Every row gives one point. Each copy is the shape, with its points in the same order, stretched, turned, moved and blurred by noise. Say if it was mirrored as well.

Shape (9 x 3):
[[ 1.88  1.66 -2.56]
 [ 0.46  1.52 -2.55]
 [-4.19  0.47 -1.43]
 [ 0.10 -2.18  3.59]
 [ 2.97 -0.89 -0.95]
 [ 0.90 -2.48  2.02]
 [ 1.27 -3.09  1.68]
 [ 1.29 -0.41 -1.50]
 [-0.43  1.05 -0.04]]
Copy 1 (9 x 3):
[[-3.41  1.61  0.23]
 [-2.69 -0.04 -1.41]
 [ 1.54 -3.00 -5.29]
 [ 2.69  2.79  0.46]
 [-2.36  2.08  2.83]
 [ 1.70  1.85  1.12]
 [ 1.71  0.91  2.56]
 [-2.07  0.05  1.21]
 [-0.43  1.06 -1.89]]
Copy 1 is: mirrored
Copy 2 (9 x 3):
[[-3.02  1.54 -1.96]
 [-2.14  0.28 -2.44]
 [ 1.41 -3.89 -3.71]
 [ 4.43  0.33  2.94]
 [-0.13  2.40 -0.20]
 [ 3.45  1.83  1.48]
 [ 3.83  1.71  1.01]
 [-0.49  1.61 -1.78]
 [-0.36 -0.76 -0.28]]
Copy 2 is: only turned
Copy 3 (9 x 3):
[[-0.40 -0.72 -3.65]
 [-0.17 -0.05 -2.97]
 [ 0.09  3.48  0.46]
 [-0.87 -2.22  3.42]
 [ 0.35 -3.34 -1.27]
 [-0.26 -3.08  2.07]
 [ 0.03 -3.66  2.23]
 [ 0.57 -1.75 -1.24]
 [-1.16  0.52 -0.50]]
Copy 3 is: mirrored
Copy 4 (9 x 3):
[[ 2.21 -2.56  2.56]
 [ 1.09 -3.19  1.77]
 [-0.23 -3.94 -1.59]
 [-0.82  6.12 -1.69]
 [ 1.94  1.31  1.22]
 [ 0.60  4.53 -1.51]
 [ 1.17  4.85 -1.16]
 [ 1.34 -0.42  0.77]
 [ 0.07 -0.28  0.83]]
Copy 4 is: mirrored

Shape (10 x 6):
[[-1.24  0.77  1.60 -2.29  0.69 -0.63]
 [-1.57 -1.23  0.46  0.08 -1.60 -0.82]
 [ 1.18 -1.46 -0.44  1.54  2.62 -1.03]
 [-3.53 -1.08 -0.34 -2.73 -0.53  1.44]
 [ 1.31  3.06 -2.71  1.56  1.17 -4.20]
 [ 2.29  0.85 -2.83 -0.85  1.11  1.44]
 [ 2.76  2.00  2.11  3.08  0.92  2.18]
 [ 1.99  0.27  2.26 -2.34  1.13  2.20]
 [-3.23  4.73 -3.76 -2.05  0.29  0.96]
 [-2.37 -1.54 -3.82 -0.96 -1.19 -1.82]]
Copy 1 (10 x 6):
[[ 0.86  0.84 -1.04  1.66 -0.10 -2.48]
 [-2.42  2.02 -1.34  1.19  0.84 -0.27]
 [-0.93 -2.21 -2.26  0.76  1.31  2.10]
 [-1.52  2.86 -1.04 -1.83  0.14 -1.93]
 [ 2.26  0.32 -4.91  4.93 -0.34  2.10]
 [ 2.70 -0.97 -0.43 -2.11 -0.14  0.84]
 [ 2.14 -3.52  3.71  2.88 -2.61  1.94]
 [ 2.35 -2.25  3.95 -1.36  0.36 -1.58]
 [ 3.33  2.77 -3.11 -0.07 -3.64 -1.40]
 [-2.61  4.03 -5.40 -1.09  2.11  0.94]]
Copy 1 is: mirrored
Copy 2 (10 x 6):
[[ 0.11  0.35 -2.90 -2.02  2.33  0.91]
 [ 1.47 -0.92  0.52 -1.46  1.65 -0.22]
 [ 1.30 -2.16 -2.99  1.81 -0.37  2.54]
 [ 2.93  1.88 -0.02 -3.92  1.59 -0.55]
 [-1.30 -2.93 -4.67  3.07 -2.02 -0.66]
 [ 1.25  2.75 -1.58  1.91 -0.63  0.59]
 [-2.54  0.42  0.16  2.08 -0.31  4.72]
 [ 0.23  3.55 -1.39  0.04  2.51  2.51]
 [-0.39  2.42 -2.24 -2.95 -2.19 -1.43]
 [ 3.68 -0.91 -0.78 -1.31 -0.40 -2.92]]
Copy 2 is: only turned

Shape (13 x 8):
[[ 1.57  2.99  0.27 -4.44 -1.07 -0.87  0.30 -1.31]
 [ 3.25  0.29 -2.03 -1.04 -1.37  2.11 -2.99  3.86]
 [ 0.56 -1.28  2.55  1.02  2.49  1.23  1.78  1.19]
 [ 4.35  2.49  1.03 -4.10 -1.56  3.03  1.24  4.35]
 [ 0.10  0.86  0.06 -0.13  0.22 -0.57 -2.69  1.48]
 [-0.02 -1.18  1.74 -0.38  0.76  3.77 -2.21  0.83]
 [ 1.00  2.58 -0.36  1.85 -0.96  1.07 -3.11 -1.02]
 [ 0.86 -0.07 -0.50 -2.03 -3.53 -0.29 -2.61  1.71]
 [-0.97  3.78  1.34  1.50 -0.48 -1.16 -1.11 -1.32]
 [-0.29 -2.29 -1.43  0.16  0.86 -0.52 -1.21  3.01]
 [-1.27 -0.42  0.77 -0.47 -0.74 -4.55  3.16  0.08]
 [-0.68 -0.03 -1.28 -0.47  0.08  3.34  2.23 -1.25]
 [ 2.68  1.37  0.65 -1.12 -1.52 -2.15 -0.77 -0.27]]
Copy 1 (13 x 8):
[[ 2.03  2.48  3.15  1.50 -3.30  0.90  1.27  3.01]
 [-0.77  5.65  2.52 -0.70  2.11 -1.92  0.64  1.80]
 [ 3.13  0.69 -3.37 -1.03  1.16  0.23  0.52 -1.09]
 [ 2.74  8.55  4.85  0.15  0.65  1.93  2.18  3.54]
 [ 0.39  1.20  1.05 -1.34 -0.69 -1.14 -2.08 -0.30]
 [ 2.08  1.83 -1.46 -1.70 -2.32 -2.53  2.12 -0.94]
 [-2.28  0.35 -0.69 -3.75 -4.13  1.02 -0.74  0.12]
 [-0.58  2.71  4.09 -1.33  1.03 -2.43  2.98  2.71]
 [-1.13 -1.70  0.69 -3.13 -4.76  2.97 -1.74 -1.01]
 [-0.06  0.84  0.37  0.89  4.11 -2.69 -0.05 -1.50]
 [ 0.29 -1.98  1.09  1.19  2.93  1.36  1.39  0.77]
 [-0.93  0.28 -1.41  0.49 -1.49  2.15  4.20 -2.44]
 [-0.90  1.37  0.48 -1.02 -0.92 -0.51 -0.43  3.85]]
Copy 1 is: only turned
Copy 2 (13 x 8):
[[ 0.17 -1.39  0.03  4.30  1.55 -3.05 -1.45 -0.60]
 [-2.77 -1.44 -3.30 -1.09 -1.11 -4.52  1.92 -4.68]
 [-1.66  3.91  3.95 -1.45 -1.77  1.08  1.56  0.53]
 [-5.43  0.45 -1.54  3.65 -2.05 -6.79 -0.93 -2.22]
 [-0.95 -1.50 -0.30 -1.36  1.13  0.31  1.67 -2.02]
 [-0.90  2.60 -0.47  0.64 -0.46 -0.04  4.92 -1.41]
 [-0.50 -1.09  0.35  0.14  0.61  1.81  0.39 -5.48]
 [-0.54 -4.00 -3.76  1.58 -0.29 -1.60  1.93 -1.27]
 [-0.82 -0.73  2.21  1.35  2.20  3.56 -1.46 -2.15]
 [-0.58 -0.38 -1.82 -4.25 -0.34 -0.60  1.73  0.04]
 [ 0.29 -1.72  1.13 -0.86  0.06  2.28 -2.61  3.44]
 [ 0.35  5.01 -1.50  2.05 -1.17 -0.36 -1.32 -1.22]
 [-0.26 -3.51  1.67  0.82 -0.40 -0.61 -0.30 -1.32]]
Copy 2 is: only turned

Shape (15 x 9):
[[-2.56 -1.32  0.81  1.79 -0.26  0.52  0.14 -1.02 -3.66]
 [ 1.22  2.41  2.30  2.18  1.20 -1.36  3.79  1.18  1.63]
 [ 2.69 -0.30  0.85 -0.92 -0.25 -1.47  0.47 -3.86 -1.24]
 [-2.34 -1.19  3.29  0.70 -2.99  2.54  1.03  1.46  0.05]
 [ 0.08  1.04 -3.08 -1.10 -1.41  2.38 -1.97  2.31 -4.12]
 [-3.17 -3.23 -1.48  2.73  2.30  2.21  0.11 -2.17 -1.14]
 [-0.97 -1.19 -1.23 -2.82 -0.13  4.43  0.91  2.30  0.57]
 [ 0.24  2.19  1.74 -1.19 -1.43  1.18 -0.15 -0.24 -3.83]
 [ 0.62  1.06  2.60  3.23 -0.26  3.41 -1.32  1.32 -1.23]
 [ 2.65 -0.74  3.27  2.01 -3.73  2.32 -1.41 -3.80  1.19]
 [-3.34  2.75  1.19  1.18 -0.27 -0.93  1.41 -2.24 -0.28]
 [-0.13 -2.79 -3.28 -1.78  2.25 -1.87 -0.58  2.49 -2.06]
 [ 2.23 -0.72 -3.10 -0.92  0.26  1.15  1.50  0.37  1.92]
 [-1.87 -2.46 -2.29  2.01 -1.57 -1.05  4.24 -2.36 -1.63]
 [-3.42 -2.13  2.01 -0.95 -1.49 -1.02  1.45 -0.86  0.94]]
Copy 1 (15 x 9):
[[ 1.46  1.44  0.31  0.59 -0.03  0.60 -0.16  1.24  0.50]
 [-0.46 -4.51 -1.74  1.21  1.18  2.48  1.16 -0.29  3.01]
 [-0.44 -0.04 -0.94 -1.19  2.65  1.46 -0.39 -3.74 -1.69]
 [ 0.88  1.82 -3.59  1.20 -1.38 -2.30  1.12  1.37  2.66]
 [-1.16  1.63  3.35  3.09 -1.46 -0.99 -0.19 -2.30  0.20]
 [-0.02  2.00  1.06 -0.92  0.21  1.14 -3.04  2.87  2.84]
 [-2.19  1.27  1.23  0.23 -0.12 -2.56  0.69 -0.08  2.99]
 [ 1.63 -0.16  1.01  1.63  0.03 -0.17  1.36 -3.66 -0.32]
 [ 1.18 -0.55 -1.33  0.04 -3.98 -0.44 -0.32 -0.33  3.20]
 [ 2.08  2.12 -6.60 -0.85 -1.44 -2.20 -2.62 -2.97  0.07]
 [ 2.39 -1.58 -0.40  1.68  2.60 -0.33 -0.73 -0.08 -0.46]
 [-4.65  0.43  4.51  0.72  0.04  1.34  0.64  1.67 -0.84]
 [-4.08 -0.36 -0.43  1.07  1.24  0.54 -1.44 -1.17  1.83]
 [-0.51  1.94 -2.19  2.62  2.12  2.92 -1.04  1.49  0.96]
 [-0.17  0.79 -2.47 -0.36  1.55 -2.10  0.35  2.28 -0.70]]
Copy 1 is: mirrored
Copy 2 (15 x 9):
[[-0.45 -2.49  0.19 -2.68 -1.20  3.31  0.48  0.30 -0.09]
 [-4.32  1.73 -0.51  1.47  3.56 -4.45 -2.29  0.43  3.14]
 [ 1.26  0.44  1.61  1.32  0.09 -0.84 -2.26  0.80 -1.36]
 [-0.12 -2.40  0.42  1.48 -1.85  1.41  4.10 -0.07  0.79]
 [ 3.78  1.07 -1.77 -5.20 -1.46  1.79  4.12  1.82 -3.11]
 [ 2.22 -1.76 -5.09 -2.04 -1.28  3.82 -2.22 -0.87  1.05]
 [ 5.26 -0.78 -4.04  0.97  1.36  0.62  3.33 -0.14  2.57]
 [ 0.53 -0.78  1.68 -0.74  0.74  0.98  3.27  1.79 -2.27]
 [-1.70  3.36 -2.29 -0.52 -1.50  1.26  1.89  2.15 -1.15]
 [ 2.63  1.10 -0.69  3.54 -4.42 -0.07  0.69  0.90 -3.98]
 [-2.33 -4.17 -0.26  0.86  1.30 -1.21  1.18 -1.41 -1.49]
 [ 2.14  1.69  0.65 -4.47  0.39  1.23 -0.26 -1.13  3.60]
 [ 4.32  1.31 -4.29 -0.09  1.53 -2.42 -0.86  0.50  1.35]
 [ 1.44 -6.92 -0.77 -1.32 -0.04 -0.66 -2.46  1.09  1.13]
 [ 0.47 -4.43  1.79  2.10 -0.07 -0.09  1.36 -2.97  2.30]]
Copy 2 is: only turned
Copy 3 (15 x 9):
[[ 0.82 -0.73  4.76  0.52  2.97 -0.87 -0.72  0.26  2.13]
 [-2.43  2.33 -0.93  4.65  0.48 -2.45 -1.78 -2.44  1.82]
 [ 3.74 -0.61 -0.08  2.03  0.43 -1.00  2.93  0.35  0.90]
 [-2.53  1.88  2.75 -2.52  3.05  0.89  0.09  1.17  3.73]
 [ 2.48 -0.50  0.35 -3.21  4.29 -2.83 -1.95 -0.97 -2.59]
 [ 0.21  0.28  6.45  0.45 -0.85  1.65 -1.90 -1.86  2.24]
 [-2.50  0.45  2.47 -3.82  0.35  0.36 -0.71 -1.49 -1.76]
 [ 1.01 -0.06  1.41 -0.92  3.68 -4.30  0.96  0.01  0.55]
 [ 0.10  5.56  1.24 -1.40  3.50 -0.69 -1.65 -2.75  2.58]
 [ 3.64  4.62 -0.93 -1.99  1.20  1.94  3.48 -0.02  6.17]
 [-0.95 -0.58  2.77  2.61 -1.47 -4.66 -0.52  0.80  4.72]
 [ 1.04 -2.34  1.35  1.08  2.31  0.59 -2.29  1.04 -5.88]
 [ 0.75  0.54 -1.49  0.12 -1.06  0.70 -0.91 -2.43 -1.56]
 [ 0.94 -3.87  2.81  2.79  0.89  0.73 -0.74 -0.56  3.23]
 [-1.94 -1.53  3.34  0.30 -0.16  0.82  1.14  3.67  2.72]]
Copy 3 is: mirrored
